Each row is a point. Two turns around zero, p and q, are shown by what they do to some points. Where does a point land after both, in the order given? Backwards means that the second turn is done in reverse. Each puzzle has new turns, and all numbers are rounded.
In the rows, 128 means zero.

Turn p:
[152 127 134] -> [150 134 136]
[156 157 154] -> [150 170 134]
[ 99 108 122] -> [101 105 132]
[105 121 102] -> [111 104 109]
Turn q:
[ 79 125 116] -> [ 83 104 127]
[165 131 113] -> [158 143 106]
[130 116 130] -> [135 118 131]
[152 136 113] -> [144 142 108]
[123 140 178] -> [126 145 177]
[118 119 118] -> [121 114 121]
Where do these land?
p, then q: [106 108 142] -> [114 113 154]
p, then q: [114  92 123] -> [134  96 149]
p, then q: [159 148 127] -> [146 156 111]
q, then p: [144 155 108] -> [132 135  92]
p, then q backwards: [132 166 125] -> [147 155 109]
q, then p: [113  98 143] -> [126 116 163]

Turn p:
[132  98 106  86] -> [120 111  94  87]
[129 138 133  88] -> [139 132 133  88]
[148 147 138 112] -> [156 139 133 115]
[126 143 161 167] -> [139 126 163 167]
[135 116 112 151] -> [121 127 109 152]
[128 148 113 158] -> [122 154 128 156]
[ 99 107 133 135] -> [100 107 137 131]
Turn q:
[129 139 141 132] -> [129 139 137 138]
[136 173 121 109] -> [138 173 131 108]
[142 116 145 112] -> [144 116 150 125]
[125 121  88 167] -> [119 120  74 140]
[108  90 144 120] -> [109  91 148 129]
Where do these land?
q, then p: [147 147 157 123] -> [160 133 146 144]
p, then q: [115 131 136 115] -> [125 126 147 122]
q, then p: [126 136 160 141] -> [133 126 150 155]
p, then q: [131 134  64 141] -> [ 99 165  86 111]
p, then q backwards: [122  91 123 120] -> [115  98 108 132]

Turn p:
[148 140 111 119] -> [136 126 100 137]
[160 123 128 113] -> [158 130 115 142]
[ 81 139 136 101] -> [116 128 131  74]
[149 108 115 143] -> [135 112 132 158]
[102 129 151 164] -> [ 95 144 162 129]
Turn q:
[109 124 111 133] -> [107 125 120 141]
[107 140 137 127] -> [117 134 148 137]
[186 116 135 152] -> [183 133  96 120]
[102 133 139 124] -> [114 125 151 139]
[106 114 124 130] -> [113 112 130 143]
[100 157 116 115] -> [ 92 148 145 126]
[185 113 134 114] -> [169 119 107  89]
Where do these land?
p, then q backwards: [135 136  97 128] -> [126 104 107 137]
q, then p backwards: [ 91 144 154 126] -> [120 105 148 164]
q, then p: [109 120 100 118] -> [110 106 138 108]
p, then q: [165 161 137 128] -> [119 172 106 131]
q, then p: [122 100 119 151] -> [115 104 137 153]
p, then q backwards: [117 130 175 124] -> [137 170 147 115]
q, then p: [157 104 113 121] -> [147  96 111 132]

Turn p:
[108 153 123 137 187 120] -> [126 133 130 181 157  96]
[158 114 125 110 117 116] -> [159 134 127 103 126 136]
[121 106 167 145 153 122] -> [136  82 143 142 125 109]
[119 123  92 112 126 156] -> [114 141  89 124 145 145]
[145 161 134 154 101 134] -> [120 149 149 140  92 149]
[119 108 111 127 134 111] -> [131 128 110 116 132 103]
[125 131 143 113  77 137] -> [108 130 147  90 118 157]
Turn q:
[100  95 106 127 118 127] -> [130  90  96 128 130 127]
[126 161 155 137 137 157] -> [107 156 146 149 101 140]
[142 146 163 125 152  81] -> [ 98 155 158 106 161 108]
[144 121 116 125 128 157] -> [151 128 128 140 121 152]
[129 104 170 143 171 129] -> [ 89 122 153 149 162 152]
[128 111 103 130  97 130] -> [156 101 117 122 116 119]
[126 148 129 101 110 152] -> [134 142 122 112  93 145]
[128 165 110 119 135 112] -> [133 165 113 119 127 107]
[128 102 100 145 104 108] -> [153  93 118 127 137 102]
Where do these land?
q, then p: [141 131 124 113 136 152] -> [125 133 124 140 123 157]
q, then p backwards: [ 92  76 169 169 127 140] -> [ 84 121 181 155 144 169]
q, then p: [134 106 119 137 108 107] -> [157 114 124 113 132 114]
p, then q backwards: [122 132  98 114 140 133] -> [122 135 109 122 155 118]
p, then q backwards: [134 153 119 132 135 125] -> [137 146 127 138 143 137]
p, then q backwards: [115 133 110 126 106 153] -> [105 132 140 105 147 136]
p, then q backwards: [151 150 104 123 132 134] -> [141 147 112 121 150 146]
p, then q: [135 144 182 111 140  79] -> [ 92 130 187 106 154 139]

Turn p:
[104 126 141 150 133 133 149 106] -> [103 127 118 138 154 104 135 116]
[158 168 118 146 152 112 152 152] -> [173 136  99 121 139 108 137 164]
[125  75 113 157 120 118 119 123] -> [112 122  96 146 113 153 142  90]
[183 164 136 114 129 152 115 127] -> [170 134 157  89 146 144 143 146]
[100 113 131 129 122 151  78 122] -> [114 141 152 144 136 158  99  94]
[129 144 134 130 111 100 148 135] -> [131 141 125 134 110 101 146 144]
[106 111 138 124 144 103 136 111] -> [107 106 126 161 128 119 133 132]
[113 116 104 125 121 132 123  98] -> [124 107 135 131 123 119 122  92]
[134 137 137  77 119 151 132 177] -> [120 139 145  89 103 143  96 172]
Turn q:
[106 122 116 120 116 141 153 135] -> [130 125 113 135 146 139 121 159]
[139 143 116 148 126 133 162 117] -> [110 117  96 111 121 146 136 133]
[ 96 136 100 118 107 113 103 111] -> [100 135 139 146 163 127  98 117]
[148 123 159 115 189 146  88 121] -> [186 146 153 118 110 132 140  79]
[131 149 167 133 121 139 135 125] -> [125 144 142  95 123 133 150 139]
[139 132 121 118 153 100 107 174] -> [148 142 120 136 106  78 108 116]
[116 144  98 113  94 159 112 109] -> [102 150 138 146 140 169 100 135]
[146 122 144 150 101 110 133 175] -> [111 131 127 137  98  87 149 158]
[132 114 133 172 148 106 133 160] -> [131 123  99 139 118  87 163 120]
[134  97 139 105 132 133 143  75] -> [143  82 154 119 141 165 129 121]
[119 126 114 117 121 127 140 108] -> [121 113 126 127 144 144 114 131]
Where do these land?
p, then q: [135 137 138 152 128 131 113 162] -> [121 160 108 118 110 138 115 122]
p, then q: [122  79 128 105 131 116 134 145] -> [118 139 130 169 151 141 134 157]
q, then p: [132 154 146 156  85 132 136 106] -> [ 88 131 133 124 130  99  90 143]
q, then p: [121  92  85 122 144 126 150 141] -> [151 125  88 132 122 158 133  96]
q, then p: [121 154 143 141 111 163 106  87] -> [106 128 152 104 173 104 106 137]
p, then q: [145 105  94  84 141 102 119 147] -> [114 125 154 177 102 139 140 160]
p, then q backwards: [148 154 158 152 134 133 121  83] -> [ 83 105 163 145 136 127 110 113]
p, then q backwards: [ 94 128 116 120 146 107 130 138] -> [135 114  95 116 117 115 125 149]
p, then q: [135 149 144 119 132 143 143 144] -> [147 143 128 121 120 106 110 135]

Turn p:
[122 143 118 103  92 143 108 138] -> [143 111 132 119  90 107 122 150]
[139 155 108 133 142 158 142 131] -> [120 125 112 129 105 153 160 133]
[128 107 143 102 161 157 101 113] -> [141  89 136 126 137 170 102 126]
[141 117 106 188 133  92 116 164] -> [ 99 154  91 131 175 101 140 162]
[147 105 154 116 112 121 122 155] -> [133 123 165 134 147 114 124 154]
[ 98 143 128 126 149  85 145 122] -> [109 166 126 100 131 127 111  99]
[133  89 102 134 105 127 138 122] -> [131 101 123 130 148  93 146 114]
[136 156 150 125 140 106 126 109] -> [148 165 131 125 126 147 117 122]
[107 137 143 125 119 165 153  98] -> [127 116 135 158  93 140 129  92]
Turn q:
[132  99 123 155 119  97 133 123] -> [115 107 120 114 114  99 146 150]
[103 167 167 112 130 139 129 147] -> [118 136 165 143 168 157 114 123]
[143 110 120 121 154 105 128 110] -> [147 134 123  97 121 101 125 133]
[147 102 116 149 126 131 156  94] -> [132 132  98 115 120 103 170 119]
[152 114 112 162 125 120 109  89] -> [149  94 109 124 109  94 147 112]
[ 88 144 121 133 143 158 121 150] -> [111 119 112 129 150 168 101 117]
[ 93 157 140  75 105 142 119 152] -> [107 153 172 142 123 177 102 116]
[165 131 103 140 125 107 142 125] -> [131 139 111 143 114  84 129 134]
[129 128 149 106 125 152 116 161] -> [141 138 141 144 132 167 119 148]
Where do these land?
q, then p backwards: [139 162 138 132 155 103 102 132] -> [121  91 152 116 108 110 104 120]
p, then q: [108 104 110 159 158 152 107 151] -> [109 112  91  95 117 159 106 134]
q, then p: [141 106 152 158 108 134 127 121] -> [104 125 147 136 149 117 157 114]
p, then q: [145 115 100 110 133 121 140 134] -> [130 164 132 107 129 127 135 135]
p, then q: [140 106 150 106 130 152 127 133] -> [147 117 127 122 140 145 154 153]
q, then p: [100 103 136 109  93 107  92 140] -> [123 101 168 160 115 103 104 141]
p, then q backwards: [143 141  98 143 154 117 140 128] -> [117 106 128 133 137 151 162 118]
q, then p: [140 154 155  99 155 158 152 126] -> [139 152 115 132 116 186 144 133]
q, then p: [117 105 153  98 100 100 151  92] -> [129 155 184 134  98 124 123 101]
q, then p backwards: [123 149 120 149 127 120 145 155] -> [115 112 136 162 130 127 120 145]
p, then q: [112 163  95 144  94 144 124  95] -> [101 128 117 151  80  92 139 113]
